Each row of a before or after table is a point. The points were changed in one or more steps. Then noise was added and the rows were shuffled. The steps act on columns, c1 being the first. What was done? A step turns or swaps two columns, mirrors them in a line or flattens them onto one, adds a multiple of one to another, or multiplies or shifts one. Angles are multiples of 10 degrees, from the lower column toward the higher: turns from -170 to 170, lines from 10 to 170 but not 90. Use the fewest steps. Two steps may share a column if one is a turn and the other turns, adds or multiplies; they go together, in the order done. Otherwise the lowest column goes first.

Before, 8 rows:
[[ 0.36  0.14  0.21]
 [ 0.33 -0.32  0.26]
 [ 0.17 -0.31  0.24]
 [-0.18 -0.12 -0.01]
 [-1.16  0.25  0.08]
 [ 0.17  0.83 -0.30]
 [ 0.26 -0.06 -0.06]
 [ 0.18 -0.31 -0.03]]
After, 8 rows:
[[ 0.43 -0.04 -0.21]
 [ 0.41 -0.05 -0.33]
 [ 0.37 -0.07 -0.51]
 [-1.02 -0.80 -0.40]
 [ 0.14  0.37 -0.29]
 [ 0.21  0.15 -0.56]
 [-0.49  0.64 -0.85]
 [ 0.03 -0.25 -0.56]]
Steps: turn c1 and c2 by 50 degrees; shift c3 by -0.50

Before (9 x 6):
[[ 0.53 -0.72  0.33 -0.07 -0.45  0.11]
 [-0.31 -0.29 -0.43  0.12 -0.26  0.45]
 [ 0.30  0.04 -0.47 -0.27 -0.12 -0.11]
 [-0.60  0.29 -0.42 -0.83  0.17 -0.74]
 [ 0.22  0.36  0.01  0.11 -0.07  0.27]
 [-0.15  0.03 -0.23  0.31  0.15  0.13]
 [ 0.07  0.14  0.06 -0.49  0.36 -0.49]
 [ 0.02  0.32 -0.43  0.42  0.66 -0.09]
 [-0.23 -0.19  0.00 -0.43  0.48  0.35]]
After (9 x 6):
[[ 0.39 -0.20  0.19 -0.36  0.46 -0.18]
 [ 0.44 -0.06 -0.43 -0.08 -0.24 -0.16]
 [ 0.25  0.14 -0.33  0.15  0.16 -0.05]
 [-0.06  0.35 -0.09  0.10 -0.09 -0.34]
 [-0.38 -0.91  0.31  0.04 -0.47 -0.37]
 [-0.07  0.49 -0.60  0.16  0.67  0.06]
 [ 0.16  0.50  0.04 -0.94  0.18  0.94]
 [-0.29  0.33 -0.32 -0.48 -0.11 -0.04]
 [-0.28  0.11  0.29 -0.39  0.37  0.40]]
Steps: turn c1 and c6 by -150 degrees; add -0.5 times c3 to c2; turn c3 and c4 by 30 degrees

Before:
[[ 0.21 -0.41 -0.22  0.24  0.23  0.48  0.25 -0.06  0.11]
 [-0.63  0.54  0.21 -0.52 -0.07  0.11  0.05 -0.02 -0.25]
 [ 0.11  0.37  0.48 -0.71  0.25 -0.54 -0.34 -0.08 -0.36]
 [-0.32 -0.13 -0.30 -0.39 -0.14  0.66  0.64 -0.80 -0.17]
 [-0.04 -0.07  0.71 -0.48  0.65 -0.15 -0.04 -0.27  0.36]
 [ 0.01  0.46  0.45 -0.27 -0.33  0.11  0.24 -0.25 -0.13]
 [-0.08  0.37  0.55 -0.30  0.11  0.27 -0.41 -0.28 -0.39]
 [-0.32  0.20 -0.50  0.20  0.03  0.46  0.51 -0.87  0.11]
 [ 0.14  0.39  0.47 -0.74 -0.05 -0.10 -0.68  0.03  0.16]]
After (9 x 9):
[[-0.54  0.12 -0.42 -0.20 -0.03  0.16  0.53 -0.11 -0.49]
 [ 0.29  0.13  0.07  0.15 -0.49  0.04 -0.53  0.02 -0.19]
 [ 0.25  0.52 -0.24  0.08 -0.40  0.22  0.15 -0.99 -0.22]
 [-0.52 -0.14  0.46 -0.16 -0.15 -0.64 -0.08 -0.14  0.03]
 [-0.30 -0.20  0.46 -0.31  0.31 -0.48  0.45  0.10 -0.70]
 [-0.47 -0.33  0.34 -0.17 -0.28  0.06  0.37 -0.21 -0.72]
 [ 0.09  0.59 -0.16 -0.14 -0.51  0.44 -0.28 -0.85 -0.50]
 [-0.32 -0.58  0.41 -0.30  0.09  0.01  0.49  0.20 -0.16]
 [-0.40  0.30  0.33 -0.12  0.07  0.37  0.39 -0.14 -0.48]]
Steps: turn c1 and c3 by 50 degrees; turn c3 and c8 by 20 degrees; mirror c2 and c7 in the line at 40 degrees; multiply c4 by 0.4; mirror c5 and c6 in the line at 120 degrees; shift c9 by -0.30

Before:
[[-0.05 -0.15  0.36  0.05  0.49 -0.21  0.30  0.35 -0.27 -0.14  0.04 -0.39
  -0.12 -0.18]
 [-0.35  0.63  0.34  0.02 -0.40  0.10  0.33  0.07  0.44 -0.10 -0.31  0.12
   0.11  0.58]
 [-0.38 -0.16 -0.35 -0.35 -0.36  0.16  0.17  0.09 -0.05  0.08 -0.12 -0.07
  -0.10  0.04]
 [-0.29  0.63 -0.38  0.33 -0.20 -0.01  0.05 -0.79 -0.49  0.02 -0.29  0.15
  -0.37  0.82]
 [-0.35 -1.56 -0.13  0.10 -0.15 -0.30  0.07  0.39  0.22  0.09 -0.27  0.33
  -0.43  0.35]
 [ 0.89  0.60  0.02 -0.22  0.25  0.09  0.21 -0.41  0.07 -0.14 -0.45  0.52
   1.26 -0.31]
 [-0.03  0.65  0.47 -0.13 -0.09 -0.02 -0.87 -0.03 -0.50  0.02 -0.26  0.08
   0.93 -0.32]
 [-0.19  0.03 -0.21 -0.19 -0.06 -1.10  0.21  0.18 -0.32 -0.34 -0.31 -0.19
  -0.03 -0.20]
 [ 0.47  0.21  0.03  0.22 -0.12 -0.21  0.20 -0.34 -0.42 -0.03  0.05  0.59
  -0.45 -0.18]
 [ 0.02  0.16 -0.10  0.88  0.02  0.05 -0.36  0.33 -0.04 -0.17  0.05  0.20
   0.15 -0.24]
 [-0.08 -0.68  0.06 -0.07 -0.43 -0.13  0.26  0.45 -0.40 -0.34 -0.53 -0.23
  -0.08  0.10]]
After:
[[ 0.48  0.50  0.15  0.09  0.10  0.25 -0.03 -0.07  0.23  0.26 -0.39  0.71
   1.33 -0.40]
 [ 0.06  0.00  0.24 -0.38 -0.40  0.19 -0.18  0.27  0.04  0.22 -0.55 -0.43
  -0.29  0.24]
 [-0.30  0.07  0.05 -0.10 -0.03 -0.38  0.20  0.38 -0.90 -0.21 -0.17  0.09
   0.17 -0.19]
 [ 0.17 -0.34 -0.15  0.19 -0.09 -0.06 -0.22  0.55 -0.14  0.25 -0.16  0.05
  -0.88  0.36]
 [-0.36 -0.08 -0.30 -0.03 -0.42  0.14 -0.01  0.03  0.31  0.01 -0.15 -0.15
  -0.20  0.16]
 [ 0.98  0.06 -0.32 -0.53  0.10  0.07 -0.08 -0.63 -0.31  0.12 -0.28  0.45
  -0.07  0.88]
 [-0.49 -0.07 -0.06 -0.31 -0.09 -0.30 -1.09  0.08  0.22 -0.02 -0.47 -0.22
   0.01 -0.19]
 [ 0.52  0.07  0.32  0.43 -0.23  0.35 -0.06  0.04  0.02  0.33 -0.12  0.02
   0.31  0.67]
 [-0.32 -0.12  0.40 -0.26  0.32  0.14 -0.31  0.14 -0.02  0.05  0.15 -0.48
  -0.09 -0.34]
 [-0.53  0.39  0.41 -0.52 -0.27 -0.70  0.40  0.09  0.11  0.34 -0.03  0.06
   0.98 -0.29]
 [ 0.15 -0.16  0.13 -0.46 -0.23  0.07 -0.25 -0.02 -0.22 -0.03  0.00  0.71
  -0.40 -0.08]]
Steps: add 1.5 times c14 to c1; turn c5 and c14 by -20 degrees; flatten c2 and c13 onto the line at 70 degrees; turn c3 and c10 by 30 degrees; turn c10 and c11 by 50 degrees; turn c4 and c9 by -90 degrees; mirror c6 and c7 in the line at 30 degrees; turn c8 and c12 by -30 degrees
